Rows are points. Before rounding, the points of a table are all equally far from one centre. They may lie mostly on one side of it. Where is the centre, to within rounding?

Points (5 x 2):
[[-14  17]
 [ 38  44]
 [ -9  30]
 [ 60   5]
 [-15  10]]
Centre: [23  9]

Points:
[[ 17 -31  -9 -38   1  -3   4 -32 -17  11 -15]
 [  2 -19 -36 -25  44 -18  42  -6  41 -24 -11]
 [-12 -10   4 -24   2 -14  60 -28   5 -18   2]
 [ 11 -40 -16 -37  25  20  21 -18   6 -24   7]
 [-14 -26 -43  -3  51   0  22 -30  19 -15  10]
 [ 25 -11 -41 -33 -13   1   3 -40  18 -25 -24]
 [-10 -12 -16 -11  31 -56   6  -5  28 -24  -9]
 [ 14 -22 -20 -22  28  -8  35  39 -20 -44 -28]
 [ -9 -14  -4 -43   8   5  -1 -11  37 -23 -18]
 [ 12 -16  17 -23  11 -21  -7 -22  -8 -14   3]
 [  5 -25 -32 -43  25 -13  12 -34 -12 -20   3]
 [-16 -18 -25 -51   9 -26  54  -7 -14   5   0]
 [ 14 -24 -34 -53  20 -17   5 -24  -3  -9 -23]
 [  5 -37   3 -26  13 -10  31 -23   6 -26 -26]
 [ -6 -13 -56 -25   7 -25   0 -32  22 -14  32]
 [ 31   5 -14 -34 -11 -28   5 -26  29 -21 -15]]
Centre: [  3  -1 -34   1   1  -3  19  11   3  -2  -5]

Points, 28 rows:
[[ 16  35  27  13   1 -14 -19  33  27  26  33  45 -14  26  37 -26  -7 -14
   -1  17  15 -17  -3 -21]
 [  7 -14  57  19 -15  -5 -21  49  15  -3  19  -1  15  12  -9  -9   2   3
   27 -17   3 -23  19  -5]
 [ -7  15  56  -6 -20  11  -8   9   4  20   3  45  12  48  24 -24  14  13
   -5  10  22  15  12 -21]
 [ 23   5  12  13 -17 -26 -29  42  16  14  16  47   9  26  25  14  -4  30
   17  17   9  -2   5 -27]
 [  0   4   0 -16 -11  19 -26  42  26   7  34  31  19  32  17   9   9  35
   -4  10 -11  19  -8 -20]
 [ -8 -24  32 -14 -18  -4   3  34  23  10   4  20   1  21  -3 -29  14  43
   11  14 -15 -20  26  -8]
 [ -3 -11  45  18 -31  -7 -20  50  22  32  24  33  -1  11  16 -38  27  37
    7   1 -20   1 -22 -12]
 [ 25  13  41   0  10   5 -17  36 -12  27  10  26 -16   5 -10   1 -12  49
   27   7  -3  25 -21 -20]
 [  2  -3  26 -15 -10 -14  -5  26 -13  10  36  53   0  34   5 -11  -8  43
   26   8  -4   3 -18  -8]
 [ 13   2   9   1  -8  10 -18  35  14   9  13  57  24  17  37   8  14  17
    2   0  -2   0  -6 -35]
 [ -6  -4  27  17   5  25 -14  38  25  18  -3  46   6  38   3 -28   9  26
   30  -1   6   4 -16 -20]
 [ 11   0  32  15   0  -1 -21  19  26   3  10  34  31  30  26 -50  -9  12
   18 -35  12   6  12  -5]
 [ 21  -2  21  -4 -16  11 -49  29  30  15  -6  25   7  46   5 -27  20  40
  -10  -1  16  18   4 -42]
 [ -9   7  38   5 -31   4 -15  32  47   6  10  34  17  24  33 -28 -11  12
   10  -3  -6  19 -13 -37]
 [ 13  -6  29   0   8  28 -12  24 -30  27  32  50  -9  18   5   4   7  21
    5  26  12  -4 -18 -21]
 [ -2  16  43   4   1  -1 -10  34  34  16  37  35 -10  11  35 -46  12  -3
  -18 -13 -17   5 -13  -9]
 [ 10  -7  31  17 -31   0   3  34   6  39  17  23  42  17  15  11 -15   5
   26   4   3  -2   1 -28]
 [ 12  -7  43 -24   4   6  -6  30  20  -2  29  29  25   7   1   3   0  38
   -6   4  24   2 -22 -18]
 [ 27  53  11  -3  -9  18 -29  26  18  14   9  49  23   6  16 -19  22  37
   13  -9   5  -6  -1 -22]
 [ 18  14  60   1   4  10 -16  29  27  13  17  41   6  22  10 -32  -8  38
   -2  11  -3  17 -23  -3]
 [-10   2   8   7 -37   2 -25  25  27   3  22  44  26  30  11 -32  -2  10
   12 -18 -22   9  24 -20]
 [ 27  15  40   1 -18  -4 -29  50   6  12  -2  46 -23  19  18 -31  -1  14
    3 -39  11   0  11  10]
 [ 20  22  14  -7  -3  12 -39  27  52  19  22  24  20  28   2 -11  17  23
   15  17 -14   8  -2 -29]
 [ -7   2  55  14 -22  -6  -8  36  44  26  38  43 -17  13  26 -13 -23  17
   13  -1  15   4  12 -19]
 [  5  13  32  15 -24 -18  -8  17  -6  41  21  51  23  19  10 -17  19  37
   11   7 -21 -20   9 -28]
 [ -5  20  27  22 -16  -2   9  27  -9   7  -4  33   0  17   9  -3   8  44
    4  10 -16 -45   5 -20]
 [  0  11  -5   9  -5  12 -15  28  -4  20   7  55  14   8  -5 -30  15  35
   -1 -23  -3 -17 -36 -21]
 [ 20  27  11 -16 -13  23 -12  50  25  24  35  24   8  24  20 -26 -19   8
   -7  15  26   6 -25 -48]]
Centre: [  5  10  17   5 -18   7 -22  13   2  21  21   2  -8   9  13 -21  -2  20
   3  -5  12  -5   1 -15]

Points:
[[ -5  13  -8 -19   1  11  17 -28   2  -5  21 -22 -14   0   3  52   6 -11
   19 -35  36 -35  11  13]
 [  5  -7 -29 -14   0   2  31 -32  29 -22  30 -22  -8  28  -7   5  23 -32
   -4 -35  40 -16   2  11]
 [ 29 -33 -23 -24 -15  -6  21  -6  13   1  12  10 -38  17  21  43   6 -15
   -7 -30  38 -11  -2  22]
 [ 15 -17 -34 -15 -12  -7  23 -30   6  -6   4  34   9  13   6  22  22   0
   14 -15  60 -27   5  16]
 [-11 -15 -21 -14 -20   1   5  -4  38   1  34 -10 -26 -15   7  37  24 -13
   22 -22  48  -8  -2  16]
 [-22  -6 -45  -5 -13   6  19 -13 -13  12   7 -25 -31  14  29  12  17 -24
   -2 -42  28 -23 -14  15]
 [  1 -40 -22 -13  -2 -29   5  -9   3  -9  33 -27 -36  18   9  34  21 -28
   -3 -41  30  -6   1  17]
 [  5 -35 -35 -19 -14   8   0 -22  -5 -14  21   0 -47  13  18  15  15 -37
   11 -19  48 -45 -16  24]
 [  7 -21 -20 -12  -6  -4  22 -22   6  -7  21  -8 -12   3  -4  24 -25 -27
   -4 -34  18 -22   0  -8]
 [ -1 -19 -20 -22  -5   3   8 -15  14 -17  -5  -9 -10  24  30  32   8  10
    9 -39  29 -30  -7   3]
 [-36  -9  -9 -32 -10  10  27 -18   4 -24  25  12 -16   9  11  -4   7 -33
  -10 -29  17 -23  -1   8]
 [ 19  -3 -27  -2  -3  -1  45 -37  29   4  15  13 -20 -13 -12  -2  21 -16
   10 -36  35 -46 -11  24]
 [ 46 -20 -17   9 -10  10   0 -31  14 -27  19 -18 -24   4  -1   5  16 -34
  -14 -17  48  -6  -4 -12]
 [ 12   6  -2 -22 -31  -9  24 -35   5 -28  12  -9  -8   1  31  11  30 -30
   -8 -26  55 -25   0  38]
 [ -5  -1   0  22  -9  -6  55 -25  -6  -6  22   3  -1  -6  15  -6  13 -27
  -12 -39  31 -51   9  12]
 [ -7 -11 -17 -42  -1 -10  46 -39   8  -7  18   4 -20  15  16  29  -6 -13
  -12 -19  40 -33  -1   6]
 [ 26  -9 -41  -3 -18  -2  25 -35  12 -19  26  -7 -10   9   4  15  16 -40
   -5 -22  37 -47 -16   7]
 [ 26   8 -10  22 -32  14  31 -28   6  -3   8  10 -17   3   8  -7  -6 -31
    0 -27  35 -33 -15  29]
 [  1 -21 -21 -11 -15   7  40 -10   2 -46  17   7 -21  -9   7  23   5 -34
   28 -28  33 -24  -2  35]
 [ 16 -10 -19 -34  -1   9  17  -7 -13 -25  36 -23 -28 -15  19  23  18 -50
  -11 -20  25 -33 -15   7]
 [-12  -2 -14 -10  -2  17  38 -31  13 -23  23   2 -27  33  10  32  38 -21
  -18 -37  22 -26  11   5]
 [  6 -12  12 -19  -7 -18  30 -11  -5 -15  11 -27 -22   2  14  20  43 -27
  -12 -36  58 -23 -19  -6]
 [ 28   1 -13 -19 -10 -11  34 -22 -11 -16  11 -13 -13  15   3  -4 -12 -33
   -2 -38  32 -39  16   7]
 [ 17  -9 -38  -7 -14   0  16 -40   7 -22   5 -19 -18  -6 -11  13  10 -20
   11 -51  27 -23   9  20]
 [-11 -12  -4   3  15 -24  12 -27 -36 -17   5  15 -34   3  -3  41 -10 -34
    8 -25  45 -29  -3  10]
 [  1   8   1  -1 -12  -8  43 -25  -3 -20   1  10 -26  14  33  31  13 -40
    6 -25   5 -29 -12  19]
 [ -4  -6 -24 -21 -26 -12  23   2  -5 -36   6 -36 -16 -23   1  28  31  15
   13 -27  24 -25  -1 -15]
 [ -4 -10 -29 -27 -28  -1  10 -13  -4 -24  12  14 -30  19   4  26  33 -32
   -9 -29  50  -8 -23  17]
 [ -8  -2 -19   1 -27  14  10 -25 -17 -18  12  21 -35  11  18  35   1 -16
  -22 -39  32 -36   1   8]]
Centre: [  4  -4 -12   5   9  -8  16  -7  -6 -13  14  -7 -30  -1   2   4  22   4
 -10  13  28 -20   3  26]

Points (31 x 24):
[[ 19   8   5   2  -7  -8   8  -6   9  24  -6  35  15  11   7  26   4  21
  -20 -12  20   4  47 -39]
 [  7  11  29   9  -3  -8   9  29  25  24 -22  36  -7  -7  30  25   7  -6
  -18  -4  11   0  21 -41]
 [ -3  10  12 -13 -18   1  -1  22  26  11 -26  11  35   0  12  21   2  27
  -26  -2  22  -8  13 -20]
 [ 11  19  28  -3  -1  -7  10  19  11  23  -5  33  15 -14   1  26  -2   5
    6 -20  25  -5  39 -27]
 [  6  34 -17 -13  -1 -17   6   9  28  11 -20  24  16  -9   1  13  13   0
  -12   4  20  -1  24 -26]
 [  5  33   2 -10 -21 -13  19  20  13   6 -17  15  24 -12  12  21   3  16
    3  -3   7 -20  23 -23]
 [ 10   9  13 -12  -2   7   6  24  21   4  -3  37  29  -1   1  23  25  -3
  -23  11  13   4  13 -20]
 [ 13  15  17  -5 -25   6   2  18  13  32  -3  25  16   8  -6  24   4  -3
  -12  18   5   3  21 -46]
 [  0  12   9   0 -14 -12  10  16  21  20 -14  24  23   7  14  26   9  51
  -16 -12  15   3  21 -10]
 [ 19  14  12 -13 -19 -14  10  26  18  -1  -8  18  17  -6  -1  26   7   8
  -22  -1  10  24  34 -18]
 [ 23  -1   8   1 -19  -2   7  31  27   5  -1  15  12  -9  17  10  14  18
  -29  10  23   7  30 -21]
 [ -7   3  25 -19 -13   2  17  37   8  12 -28  26   3  -4  -2   5  11  -6
  -26   6  33   6  21 -45]
 [  2  37  26  -4 -10 -20   2  27  19  15  -9  29   6   2  -3  13   3  18
  -19   4  -5  15  20 -49]
 [  8  26  12  12 -17  -2  10  26  23  17 -36  11  20  10   4  20  12   9
  -30   2  10  -3  29 -34]
 [ 23  20  17 -10  -1 -14   0  36  26  -5 -17  23  19   5   4  11   7  25
  -13  -9   6  10  29 -32]
 [  6  37  10  20   9 -22  22  17 -13  16 -10  22   7  -1  22 -12 -19  -6
  -15   3   3   4  32 -47]
 [ 22  -1  18 -23  -6 -10   7  10  27  13 -20  22   8 -13  -2  17   2  22
  -14 -23  33 -11  29 -25]
 [ 27  22   8 -17 -18  -3  17  21  29  21 -16  21   8  -3 -16  17  -4  16
  -20 -10   3  -8   3 -26]
 [ 12  15   7  17  -3  -5   4  18  -1  14 -20  32  26  11 -12   2  -7   2
  -28  -4   1 -12  32 -55]
 [ 17  17  18 -11 -17 -12  14  23  20  24   0  25  17   3  22  14   2  10
  -21 -13   0   4  34 -19]
 [ 11  45  15  -5 -15  -5  -6  -5  13  26  -2  13  11   2  -7  25  18  -4
   -6  -6  -3   4   9 -34]
 [ 22  32  11 -14  -4 -12   1  26  12  13  -8  20   0 -20   6  24  -2  27
  -17 -13  -3 -10  23 -27]
 [ 13  18  32  -2 -21 -14  18  13   7  19  -9  17  22   9  -9  -9  22  24
  -13  18  11   1  12 -60]
 [  8  14   4  -6  -3 -17  11  31  16  45  -9  22  15   7   1  24  17  31
  -24 -14  14  -2  25 -28]
 [  8   1  -1  -5  -5  -2   6 -11  29  22  -1  35  25 -12  -6   7  -9   5
   -9  12  18   5  31 -26]
 [  7  14   7   0 -27 -16  -9  20  30  19  -5  -3  16  10  -2   8  -7 -10
  -10  18  13  -2  25 -37]
 [ 13   9  37 -11 -11 -11  12   6  35  22  -7   0  17  13  -4  13  -2  -5
  -22 -20  17  -8  27 -17]
 [ 19   8   9   1 -18 -16   3  30  38   7   3   7  19 -10 -20  13  -6  15
    3  -9  13  -4   9 -19]
 [ 29  -3  35 -10 -10  -9  14   0  30  -5 -11   8  13 -17  -7  16   5  15
  -13  -1  18  30  22 -30]
 [  0   6   6 -16   8 -14  -4  25  36  10  -3  30  17  10   9   4   6  16
    0  -8   6  -1  36 -26]
 [ 23   8  22  -2  -6 -14  -4  26  32  19 -15  21  15  12 -19  20   8  14
  -39 -12   6   4  12 -21]]
Centre: [  4   1  13   6   9 -13  10   6  -4  11 -11   6   2   5   5   8   0  10
  -9   0  15   4   0 -26]

Points (28 x 24):
[[-18 -37 -18   6   2  29 -14 -14 -17 -41  27  -9   5 -11   4   6 -19  -4
  -20 -52   1  -6  25  33]
 [ -4 -33 -13   8  -5  15 -36  -5 -25 -25  21   8   0 -12  12  20 -11  -7
  -16 -40  19 -24  27  26]
 [-32 -41  15   5  -2   7 -34  -6 -17 -52  28 -19   2  -6  -1   2   0  -3
  -15 -33  -2  -7   3  40]
 [-35 -47  -6 -12  14   7 -14   8 -24 -31  32  19  -8   0  -2  -2 -19  -3
  -11 -37   6 -14   3  31]
 [-33   2  -3  -3   4  10 -17  -1  -4 -49  22 -10   9  -6  -8  20 -14 -30
   -8 -60  -9   5   8  25]
 [-22  -6   1  -3   2  20 -29 -13 -15 -44  25   0  27 -17  31  -6 -32  -5
   -5 -25  45  -4   6  23]
 [-19 -20  -2  -4  10  23 -50  -6 -15 -35  24 -13  -4 -38  21  -9   8 -18
  -14 -33   6   2   2  36]
 [-29 -22   2  -4  17  10 -37  -1 -17 -47  16   4  21  -7  -7   0 -19  -1
  -34 -45  -1 -12   6  43]
 [-19 -34   6 -18 -13  -4 -16   2 -22 -28  30  -3  29 -28   3  -7  -3 -20
   10 -32  23 -25   5  40]
 [-31 -18   3   6 -10  27 -16   7  -4 -27  27  19  17 -15  15  10  -6   1
   -8 -41  10 -34   3  39]
 [-41 -23 -11   0  -6  14 -23  -2  -5 -25  29   9  30 -10  -4  26 -19  -1
   -3 -36  12 -28  11  34]
 [-13 -14 -13 -20  -4  11 -29  -7 -27 -48  31  -9 -13 -25  -5   9  -3  20
   -9 -19 -10 -22  14  31]
 [-15 -13 -19 -15   3  20 -24  -2 -21 -51  27  -9  13 -23  -6   1 -38  -1
  -11 -26  18 -13   0  25]
 [ -8 -23 -14   9  -5   3 -30   9 -23 -24  20  -9  21 -21 -14   8 -25  -8
  -28 -42  -1 -18  16  47]
 [-19 -32 -26 -17   6   6 -11   4 -30 -44  33  18  29 -12  15  -7  -9  13
    4 -41   5  -6  22  38]
 [-37 -13 -16   4  -7   9 -20 -26 -27 -48  26  -7   7 -17  -1   0 -11  10
  -24 -34   8 -19  18  34]
 [-26 -29  25 -10  10  -1 -36 -25 -21 -57  22  -3  12 -11  11  -8   8  13
  -17 -31 -14 -28  21  18]
 [-36 -18  -4   5   9   4 -10   1 -20 -53  26  -6  30 -24  -3  -2 -30  34
   23 -22  -1 -21  10  16]
 [-28 -43 -16  -5  17   1 -21 -17 -45 -42  32   2   5  -4   1  -5  -7   3
   -9 -29   9 -12   7  16]
 [-32 -35 -27  -9  14  14 -29  -2  -2 -49  33   6   9 -24  15   0  -5 -17
  -16 -34  -8 -11  35  18]
 [-14 -17  -9   0   2  32 -33  14 -32 -32  36  -9  30 -17 -12   5 -31  11
  -34 -39   8   7  15  19]
 [-26 -35  -2 -21  -2  13 -25   0 -13 -31  31  -4  17 -24   2  20  13  -1
  -13 -33   7   4   0  48]
 [-26 -17 -10  -6   5  -5 -48   4 -25 -50  26   7  30   1  -1  16 -18   5
  -10 -41   8 -20  19   6]
 [ -6 -20 -13  -2 -13  32 -37  -1  -6 -54  35  11   8 -13   6  11   1  -1
    1 -25   4 -14   9  35]
 [-32 -11  11 -12   9  12 -42   8   4 -28  44   7  11  -4   9  28 -35  23
   -2 -22   9 -12  23  41]
 [-20 -41 -14   1  24  26 -23   1 -26 -24  25 -16  20 -11  -1 -24 -37  -3
  -18 -54   3   0   7  11]
 [-27 -40  -2  -8  -5  19 -25   7 -15 -31  18   0  39 -17 -12   3  -9  -7
  -26 -54  -1  -7  17  38]
 [-16 -29  -8  12  25  26 -22  -8 -33 -31  29   8  18 -19  16  -7  -1 -23
   -6 -29  -6 -27  -6  24]]
Centre: [-15  -4  10  -2   5   5 -16   0  -7  -9  13  -2  15  -5   4 -13  -8   0
   1 -13  -6   9  26  10]
